Every row gives one point. Each copy is the shape, with its points in the same order, turned, moved and blurred by noise. Is it also mirrored, or only turned?

Shape (7 x 3):
[[ 15 -20 -16]
 [ -2 -10   8]
 [  1 105  -7]
 [-62  10 -20]
 [-28 -18 -12]
 [ -8 -15  32]
 [ 13  -4  29]]
Copy 1 (7 x 3):
[[   3   -7   -5]
 [ -14   -7   23]
 [-108   51  -10]
 [  -8   59   47]
 [   7   18   28]
 [ -20  -20   44]
 [ -30  -28   27]]
Copy 1 is: mirrored
Copy 2, 7 rows:
[[ 16  41 -12]
 [  0  24  10]
 [ 31 -85 -11]
 [-52  -7 -23]
 [-24  28 -12]
 [ -9  27  33]
 [ 13  20  34]]
Copy 2 is: mirrored
Copy 3:
[[ 16  -8  17]
 [  5  21   8]
 [-70 -21 -63]
 [-59  19  37]
 [-14  14  34]
 [ 17  42   1]
 [ 16  26 -13]]
Copy 3 is: only turned
Copy 4 (7 x 3):
[[-16  17 -13]
 [  5  -4  -1]
 [107  18 -52]
 [ 13 -45 -56]
 [-11 -23 -26]
 [  8 -20  18]
 [ 20   3  21]]
Copy 4 is: mirrored

Shape (7 x 4):
[[-62 -24 -18 -51]
 [-35   8 -13 -83]
 [-21 -22 -13 -33]
 [ -4  -5  -7   8]
 [-30  58  -9  40]
 [-13   1  41  34]
 [ -8  24   5  43]]
Copy 1:
[[-55   2  67  17]
 [-76 -30  32  29]
 [-29  -9  37   1]
 [ -4  19   6  -9]
 [-30  73 -31   3]
 [ 26  42   0  27]
 [  4  54 -21  -2]]
Copy 1 is: mirrored
Copy 2:
[[-59 -17 -38  29]
 [-85 -17 -16  -9]
 [-34 -24  -5  20]
 [  8   0   8  14]
 [ 18  71 -11 -15]
 [ 49  -8 -24 -13]
 [ 37  33  -2  -4]]
Copy 2 is: mirrored
Copy 3:
[[ 48  -2 -38 -37]
 [ 48 -42  -5 -41]
 [  9   1 -18 -32]
 [-11  27   8  -9]
 [ 28  54  57  22]
 [-17  29   2  45]
 [ -8  50  34  23]]
Copy 3 is: mirrored
